Rows are points. To make a cloud, some directions were put in groups of two or more. Within a group, all points are equally far from the middle, so they leave a hole (a ring in 2 directions, a hollow ball in 3). The other directions are filled evenly. Then the cloud was stretched, turned, moved and blurred a little. Count the holes, and give their numbers of directions, smallest first.
In the rows, 128 means zero.

Cloud (21 x 3)
[[183 163 182]
 [185 135  92]
 [ 66 149 133]
 [ 60 127  55]
 [177  92 145]
 [163 176 118]
 [ 67 138 190]
 [170 169 114]
 [131  73 176]
 [190 146 185]
 [ 66 149 126]
 [ 89  75  66]
 [131 182  42]
 [ 73 155 187]
 [146 192 168]
 [ 79  90 113]
 [ 78 101 170]
 [182 102 118]
 [ 68 130 179]
 [165 179 150]
 [119  71 155]]
Holes: 1 (2)

Cloud (28 x 4)
[[113  54 167  72]
 [122 203  76 108]
 [150  98 150  83]
 [125 165 234  65]
 [140 124  73  82]
 [106 210 133 123]
 [ 88  92 154  67]
 [151  59 118  90]
 [ 89 201 104 148]
 [100 128  82 194]
 [195  71  99  83]
 [178  96 138  58]
 [186 184  55 116]
 [ 80 173 175 128]
 [184 171 126 185]
 [197 155 121 144]
 [ 79 178 116  80]
 [184 128 144  42]
 [144  88 141 153]
 [107 124 102 127]
 [107 170 194 121]
 [133 118  37 155]
 [128 147 200 113]
 [134 160 175  29]
 [167 147 130 154]
 [ 75 170 110  96]
 [ 63  91  95  63]
 [114  69 124 177]]
Holes: 0

Cloud (75 x 8)
[[136 101 133 131 145  41 146 134]
 [108 113 211 175  92 126  93 107]
 [138 119 131  70 149  58 161  92]
 [107 105 188 161 118  88 138 198]
 [ 95  91 206 183 116 116 139 119]
 [ 95  73 131 112  83  72 123 130]
 [ 38 105 168  96 143 129 122  96]
 [135  90 142 150  71 119  97 150]
 [ 83  77 112 184 157  94 120 143]
 [135  51 141 178  99  89 175 102]
 [131  79 106  98 115  37 106 134]
 [202 111 171 148 164  85 118 171]
 [ 82  76 223 114 116 101 144 133]
 [ 86 163 171 150  95 120 183 108]
 [137 133 194 131 109  98 105  86]
 [186  79 117 120 161 131 154 180]
 [ 93 162 150 133 158  96 138 159]
 [144  79 106 207 129 135 110 162]
 [185 101 202 169 129 114 198 132]
 [172 102  96  85 122  59 129 133]
 [165  43 103 114 110 111 109 126]
 [123  65 168 134 105 108 178 119]
 [125  80 157 118 110 120 152 175]
 [180 108 136  87 127  51  88 143]
 [ 73 131 200 121 122 128 114 141]
 [191  94  77 114 212 117 167 111]
 [133 107  96  78 101  47 155 141]
 [ 65  84 137 122  74  97 100 128]
 [125 127 132 147 171 184 142 153]
 [ 79  74 142 160 110 158 147 162]
 [100  84 144 105 170 130 126 138]
 [ 64 139 130 101 154 112 146 106]
 [186  69 120 133 140 131 168  63]
 [214  93 170 154 150 156 115 199]
 [109  77 158  90 113 148 125 195]
 [134  92 138 175  94 116 222 105]
 [128  98 185 187 120 105 205 127]
 [136  73 206 165  93 166  82 130]
 [112 128 136  93 117  71 102 111]
 [125 164 137  69 170 119  92 122]
 [100 148  84 123 125 109 130 104]
 [ 62  83 206 104 108 148 136 147]
 [249 133 108 172 135 103 155 142]
 [188 106  87 120 183 118 163 146]
 [114 117 149  83 112  66 170  68]
 [168  75 131  79 120 171 115 103]
 [128 122 202 151 104 106 185 116]
 [ 77 144 181  81 118  82 152  73]
 [144  90 164 132 204 119  88 158]
 [175 152  84 203 143 158 131 143]
 [138 159 130  63 162  99 157 134]
 [ 81 116 150 148 141 129  91  73]
 [ 98  96 111 144 139 126  77 116]
 [ 72 159 206 127  81 130 160 119]
 [ 98 111 212 109 103 210 110 125]
 [ 99  40 172  93 115 175 177 144]
 [121 140 149 138  49 106  86  95]
 [148  95 118 168 102 124 122 193]
 [146  69 138 137 129 177  98 204]
 [147 141 150 136 122 125 111 140]
 [124 118 189  64 169 114 108 120]
 [122 117 126 104 242 128 168 145]
 [197  87 167 117 183 158 130  80]
 [162  89 138  70 175 128 180 168]
 [127 105 151 170 159  70 115 163]
 [131 144 157 162 119 171  77 132]
 [128 130 115 151 139 213 107  98]
 [115 139 119 158 158 158  95 139]
 [ 80  65 114 176  99  90 173 127]
 [ 96  88 169 120 117 183  88 166]
 [116 114 157  67 129  98 161 116]
 [138 151  80 208 132 146 152 136]
 [141  87 126  88 122  90 100 118]
 [102 115 196 123 186 126 168  81]
 [166  73 208  73 138 168 172 128]]
Holes: 0
